Each row of a before or after table is a point. One or more steps were done to the points. Then noise was added and the rows were shuffled. The steps act on how far a point lies along the listed directions, d1 being the first. Name the steps. A step turns or swaps two directions, mirrors them in a line or flattens them onto one, adds a multiple of one to another, or multiplies one. Angles are multiples of 10 degrees, from the lower direction toward the higher: turns from -170 to 170, lines from 10 to 170 but not 90. Use the fewest steps. Two steps may share a direction if one is a turn and the other turns, adds or multiplies; they go together, in the order done. Otherwise the lowest direction goes first.

Directions:
(1): [-43 -42]
(2): [-42  43]
Before, 14 rows:
[[-43  16]
 [-67  24]
 [ 60 -26]
 [ 46 -46]
 [ -7  -1]
 [ 38   8]
 [ 13  15]
 [ 92 -41]
 [ 77  15]
 [-13 -12]
 [-58  -1]
 [ 58  15]
 [-69   3]
 [ 21   2]]
After, 14 rows:
[[-42 -15]
 [ 46  45]
 [-14  13]
 [ 22  -4]
 [ 60  25]
 [-59   2]
 [ 38  -8]
 [-65 -23]
 [ 91  39]
 [-68  -4]
 [ 13 -16]
 [ 78 -16]
 [ -7   3]
 [ 59 -15]]
Steps: swap d1 and d2

Directions:
(1): [ 48  18 -89  27 -42  33 -15 -12]
(2): [-68 -49 -34 -33 -40  36  29  40]
(3): [-65  29 -35  72  17 -49  -4  18]
(4): [ 22  31  51  35 -70   3  16  63]
(5): [-21  44   8  -8  39  71 -61  40]
(6): [ 12  67 -30 -54  26 -18  63  31]
Before, 9 rows:
[[-35  21  -2  34  33   1 -17   9]
 [ 28  15  64 -59  21  18  19  -4]
 [ 18  13  63  30 -25 -19  21  -9]
 [ -8 -47 -29  11   5  11 -19 -31]
 [ 15 -35  48  -2  -5   2  13 -22]
 [-22 -95 -16  15 -63 -22  29 -27]
 [  5  16  -7  11  48  27 -67 -13]
 [ -2 -53   3 -15 -56  16  -8   0]
 [ 20   6  -4   9 -28  -5  12 -31]]
After:
[[ 25  18  -3  24  45  -7 -54 -34]
 [  1 -54   5   6 -58  -7  -6 -13]
 [-31  19  51  15 -20  36  -2  35]
 [-62 -85 -31  13 -59   7  14   3]
 [-14   8 -11  -2 -23  38  -4  -1]
 [-20 -37  40  -1  -4  34  -6   3]
 [ 27  -1  71 -54  16  29   4 -11]
 [-12  31  -2  34  36 -29   3  -3]
 [-14 -40 -35  18   8   1 -17 -26]]
Steps: mirror d2 and d5 in the line at 140 degrees; turn d3 and d6 by 20 degrees

Directions:
(1): [-28  -5  27  44  61 -76  35  23  18  -1 -19  54]
(2): [-23 -31 -27 -40  30 -14 -44   8 -95  -5  20  43]
(3): [-22 -14 -32 -70 -16 -16  10  40  66  39  52  29]
(4): [ -1 -63  28  20  60  14 -45  29  27 -11  43 -61]
(5): [-29  22  70  33 -67 -28 -49  10 -14  26  47  11]
Before (10 x 12):
[[-44 -36 -12  -4  77 -35   7   9 -31  14  31  76]
 [ 11 -10 -25 -28 -18  26   0  13  13   9  23 -22]
 [  7 -14   1  20  34 -42  30  36 -25 -13 -13  63]
 [-13  -9 -26 -39   3 -25 -38   6 -39  14  18  16]
 [ 10 -66 -30 -76  18  75 -76  17 -33   6  81 -60]
 [ 18  38  44  67  16 -26  17 -16   2  -1 -32  -4]
 [-32   0  45   0  13 -47  49  29  63  20  -3   6]
 [  3 -39  36  82  78 -16 -40  18 -24 -38  -6 -13]
 [-13 -13   1 -43  39 -57   2  51 -37  27  12  75]
 [ 22  -2  24  55  95  -8  84 -10  70 -60 -24 -50]]
After, 10 rows:
[[-25   4  34   5  29 -41  60  17  49   7 -30   2]
 [  4 -22   8  20  35 -42  16  43 -18 -11  -3  56]
 [ -5  31  35  33  24 -34  80   1  81 -23   7  -2]
 [ 13  34  53  66  10 -33   9  -7   9  11 -12  -5]
 [-10   4  28  59  12 -35 -20  11 -30 -15  -7  38]
 [-41 -30 -19  -5  76 -33  16   4 -36  13  22  81]
 [ 15 -19 -56 -88 -23  68 -38  -9 -59   9  37 -15]
 [ -4 -24  -2 -35  65 -50   6  46 -42  13   2  59]
 [ -7 -14 -31 -35  18 -17 -35   2 -43   8   8   7]
 [ 14  -2 -29 -25 -18  27   6   7   8   5  11 -18]]
Steps: flatten d3 and d5 onto the line at 140 degrees; multiply d4 by 0

Directions:
(1): [-53 -47 -73  51  34 -49 -10 -29 -57  42 -19  26  13 -25 -66  16  36 -27
  26 -66]
(2): [ 10  86 -38 -48  11 -10  18   1 -42   6   9 -26  34 -38 -33  50  89   2
   3  87]
(3): [-16  78   5  52   0  37 -19 -18  43   3   2 -40   8  50 -95 -50  -3 -63
 -55 -10]
Before, 12 rows:
[[ 15   3  14 -23 -10  14  -1  18  18  -5   3  -4 -21   8  26  11 -25  -6
   18  31]
 [ -3  29  -7 -18   7  -6  11  11   1  -8   7  -3  25 -25  -2  32  15  16
    7  37]
 [ 13  21  46  52 -28  44 -19   2  79 -22  -2 -10 -29  53  -8 -66 -70 -26
  -55 -16]
 [ -1  20  -8   6  -6  11  -2  17 -26 -10   5  -5   2  10  -6  -1   6 -15
   19  22]
 [  4  12  14  14  -2  12  -1   7  19 -13  -8 -11  -9  23  -6 -18 -16 -20
   -2  -8]
 [ 27  -3   1 -56  -6 -13   9  36 -27   0   4  21  -2 -33  56  49  30  37
   25  63]
 [ 14 -42  -5  -7  12 -15  -1   1 -17  -3  -4  17   1 -11  37   9 -26  15
   31  -6]
 [ 19 -38 -18 -45  -9 -40  28  -2 -42   6 -13  12   1 -26  66  26  31  46
   32  20]
 [ 14 -31 -19 -51  -6 -35   7  24 -33  -5   6  26   4 -23  52  40   5  37
   27  37]
 [ 11  76 -26 -44  16  14  -2  10 -27   8   8 -16  36  -9 -30  27  30   1
   -6  68]
 [ 19 -81  65  -4 -22  13  -5  20  41 -22 -20  35 -36  39  61 -33 -72  20
   12 -34]
 [  3  29  21  -2  -3  35 -10  -8  47  -4  15 -10  -6  33  -6  -7 -18 -25
  -33  24]]
After (12 x 20):
[[  3  71  -6  22 -13   8   1 -24  15   4  -9 -44  13  43 -55 -42  26 -38
  -41  11]
 [ 13  92  14  -3  -7  34 -10  14  31   1   9 -27   9  29 -47 -12  22 -36
  -42  60]
 [ 11  19  15 -11 -10  18  -3  12  27  -3   4 -14 -17  18   8  -2 -27 -19
   10  31]
 [  4  11  -1  35  10  11 -15 -16  13   2  -6 -10   8  25 -32 -28 -27 -33
   -6 -17]
 [ 22  67 -10 -63   7  12   5  18 -25   1  10 -12  30 -17   4  35  27  21
    1  83]
 [ 14 -24  16 -38  -2   8   2   3  18  -7  17  18  -5  -2  55  28 -17  17
    4  30]
 [  9 -19   9  -6  -1  -5   9  14  -1 -14 -13   8 -14   0  31   2  -9   4
   22  -8]
 [ -4 -51  49  34 -18  23 -17   5  51  -8 -24  19 -33  62  -3 -58 -67 -22
  -12 -54]
 [ -3  67  -9   9  -9  15 -18   2  22  -5  10 -24  11  39 -60 -21  -1 -41
  -39  30]
 [  0  14  -9  -2  -7   8   1  21 -26 -11   8   0  -2   3   8   5   4 -10
   21  24]
 [ -2  51   3 -10   4   7  10  13  13 -12  10 -15  25 -15 -14  22  10   7
   -6  41]
 [ 19 -80  28   0 -23 -10   3  18  18 -19  -7  43 -37 -11  97  -3 -56  45
   15 -20]]
Steps: add -0.3 times d2 to d1; multiply d3 by -1

Directions:
(1): [ 15   7 -29   8   7  12 -42  25 -39   2   5  -4 -31 -30   6   9  14  22
 -27  11  51   6  73 -10 -11  31 -48 -34   3  22 -20 -71 -46  26  55 -40
 -11 -66 -17 -15  55  25 -13 -26 -38  14 -24 -11]
(2): [  5 -40  15 -84  74   2  -1 -20  32 -21  22   7 -11 -68  -5  24  31  63
   9 -37   5 -29   1 -20 -44 -33  50  32 -31  41 -44  -9   9 -15  -5   5
  15 -28  -9  49  -3  12 -11   9  -7  16  -3  34]
(3): [  3  29  -8  -3   7 -19 -29  -4  -9  15 -74  18 -34 -70 -45 -40  95 -12
  62  11   7  13 -56  24   5  26  29 -38  -5 -17  37   0 -24  29 -13  29
 -16 -21   6 -14   1 -34  -5  21 -28 -25  -1  28]
(4): [ 43  33  39  46   4 -22  39  25  10 -15 -14  41  21 -22 -29 -15 -26 -38
 -15 -68  25  31 -11 -23 -20  40 -46  61 -47  20  -8 -19  27 -12 -47  18
 -19 -39  10 -24 -24   0 -25 -51 -14  18 -25  48]
Before, 12 rows:
[[ 19  -8  32 -28   9 -12  27   6  15 -21  34 -20   8  13   5  19 -38  10
  -28 -32   6   1  22   0 -11  -5 -11  21 -14  15 -26  -6  17 -27 -19 -13
  -15   6 -16  10 -11  14  -8 -23  10  18  -2   6]
 [-11 -25 -38  -6  -1  15 -51   5 -44  12  29 -37 -32 -14  14  10  28  27
  -12  41  21 -20  66  -3  11   7 -24 -67  35 -10 -12 -37 -44  32  71 -39
    8 -29 -24  -3  54  14  -9  23 -27   4  -7 -33]
 [ -8   5 -14   2  -3   7  -9  -5  -4   6 -10  -1   3 -13  -6  -9  24  -2
   15  19   8   9 -36  -2   4  10   4  -6  12 -12   3  -7   1   7  -2  12
   10  14   1 -20  -6  -8   3   7   8 -10 -11  -6]
 [ 11  -8   0  19  15   5  16  21 -12  -5  27   6   9   2  14  29 -60  10
  -50 -26  23   7  67 -15  -2   0 -37  28  -8  33 -46 -45  -2 -11   6 -39
   -1 -37  -7  -8  17  41  -7 -24 -12   8 -16   1]
 [ -9   3  -4  19 -19  -8  22  -7  11 -13   5  19  15  13  -6 -14  -4 -14
   11  -2 -31   9 -26  12  17  -8  19   4   0 -19  26  38  13  -8 -51  19
   -3  31   6   0  -6 -10  -4   6  16 -14   3   2]
 [  0  16  14  16 -12 -18   9 -14   7   9 -29   7  19 -13 -12 -20  -7 -35
    9 -24  -9   5 -20  -6  21   7 -12  16 -25 -11  10   6  24  -4 -34  21
   18   8   9   4 -29 -18  -9 -20  -7 -11  -7  26]
 [ 23  32  -2  25   2 -18  -4  26  -2   0 -37  26  -4 -32 -28 -25  37 -17
   28 -17  24   4 -15   2  -9  32  -2   4 -13   8  19 -14 -21   7 -24  24
  -12 -25  -1 -14  11 -18 -25  -8   1   2 -15  23]
 [ -8  -5  35  36 -40 -25  59 -16  30 -13  14   9  50  67   6   5 -64 -53
   -2 -25 -42  -5 -43 -15  20 -15  -4  44   0  -7   5  66  52 -30 -40  23
   10  46  21 -15 -45  -9  11   5  30   1  14  -3]
 [ 14  27 -13  71 -48   5   1  12 -32  16 -13  -1   2  45   3  -5   2 -45
  -22  14  23  28  23  11  22  41 -57 -42  28 -19  23 -12 -35  28  28 -18
  -26  -1  -1 -57  16 -20 -14 -20   3 -26  -3  -6]
 [  5  25  -6  52 -26 -16 -20   3 -23  -2 -34   1  -8  16 -12 -27  -4 -47
    8  -1   4  25 -21  10  19  25 -30   3  10 -21  34   1 -13   0 -14  13
  -15   6  10 -29  -7  -9  -7 -16 -10  -7   3 -12]
 [ -9  -5  37   7  -1 -10  29  -1  17  -9 -13  11  35   9  -7 -16   1 -12
    7 -38 -33   4 -24 -16 -10   7  10  44  -7  -6   1  42  33 -27 -48  21
   -6  27   2   1 -47  -8   2  -2  15  -6  -6  54]
 [  7  48 -24  26 -18 -14 -39   7 -31  27 -63   5 -35 -54 -38 -45  75 -26
   48  26  43  25 -11  24  12  55 -34 -58  11 -25  32 -28 -41  39  -3   2
  -19 -38  11 -30  17 -16   4  -5 -38 -29  -2   4]]
After:
[[  5  32 -16  37 -25 -33 -33   4 -27  10 -68  19 -30 -51 -38 -30  69 -39
   44   9  23  12 -23   7  14  44 -18 -49   6  -6  26 -10 -34  34  15   9
  -21 -50   7 -48  27 -20  -7   8 -45 -13 -10  13]
 [ -3  -1 -14   8  -4  14  -9   4 -10   2  16  -7   9   0  10   6  -4   6
  -12  17  20   7   2 -11   0  12 -17  -3  13  -2 -14 -24   1   1  15  -6
   11   3  -6 -20   8  10   1  -9   6   3 -17 -16]
 [  2  12  -9  10 -10  -5 -19  -5 -15  11 -22  -7   2 -21  -1  -7  -4 -14
   -9  -7  14   2  26  -9  14  17 -29 -12 -14   1  -2 -30  -4  11  11  -7
   14 -22  -6   0   8  -5 -12 -24 -22  -4 -15   6]
 [  1  13 -15  49 -28  -6 -21   3 -30  -7  -2 -11  -4  37  10  -9 -34 -35
  -19   5   6  17  13   2  18  16 -44   6  18 -14  17  -9 -15  -5   8  -5
   -9   9   3 -24   5   8  -7 -23  -5   1   3 -31]
 [  5  13 -27  24 -13  -2 -18  13 -22  -8  -5  15 -16 -21  -9 -14  23   2
    2  12  12  17  21   9   7  22 -11 -32   5  -6  17 -19 -29  17  -8 -12
  -17 -26  -6 -13  38   6 -17  -8 -17  -9 -14  -2]
 [ 13  -1  -8  21  -7   2   8  26  -2 -11  28   3  16  28  16  12 -38   3
  -25 -10  17 -14  41 -16  -9   6 -22  21   0  21 -14 -18 -10 -11   4  -9
    3  -9  -9   1  21  13 -16 -22  24  21 -14 -10]
 [  5  14   3  67 -52   6  32   2  -7  12   8  -4  29  85  16   3 -33 -50
  -25   5  -7  17   1   8  27  13 -39 -14  30 -26  25  31  -5   7   5  -6
  -14  44   6 -42 -15 -23  -3  -7  29 -24  11 -10]
 [-12  -5  24  -1  10 -17  36 -16  24   6 -25  13  22  -4 -18  -2 -11 -15
   22 -18 -38   1 -47  18  18 -28  44  31  -9  -7   1  38  28 -20 -58  24
    8  31  13   6 -40 -11  11  28  16 -28  14  23]
 [ -3  -5  -3  29 -31  17  19  10  -8  -1  69 -29  33  78  43  25 -95  -8
  -58   8  19  -1  73 -14   9   2 -74  13  23   1 -30 -14  10 -16   7 -43
   12  13   3   2   6  37  17 -38  20  10   4 -45]
 [ 13   6  26 -40  12 -28   9  -4  14  -7 -17 -13 -11 -29 -27 -10  33   2
   23 -17  -2   3 -29  24  -3  -1  26  -9 -11  -6   6  10   6 -10 -34  13
  -23   9  -6   4 -14 -17  -4   0   0  -6   6  25]
 [ -1   5   0   5   6  -1 -27  14 -25   1 -32   6  -7 -42 -11 -19  56  11
    6 -10  15   9  28 -11 -16  38 -13 -16   5   3  -2 -22 -23   8  10 -10
  -20 -38 -11 -11   8   1  -9  -8 -27  -7 -23  46]
 [-18 -38  18   1 -12  -1  30 -21  16  -4  52 -26  36  53  16  11 -43 -10
  -12   1 -43 -26  -9  -9  16 -32  11  13  19 -24  -3  52  41 -21 -14   8
   21  60  -1  16 -31  -6   3  31  35   3  20 -16]]
Steps: turn d1 and d3 by -140 degrees; multiply d4 by 0.4
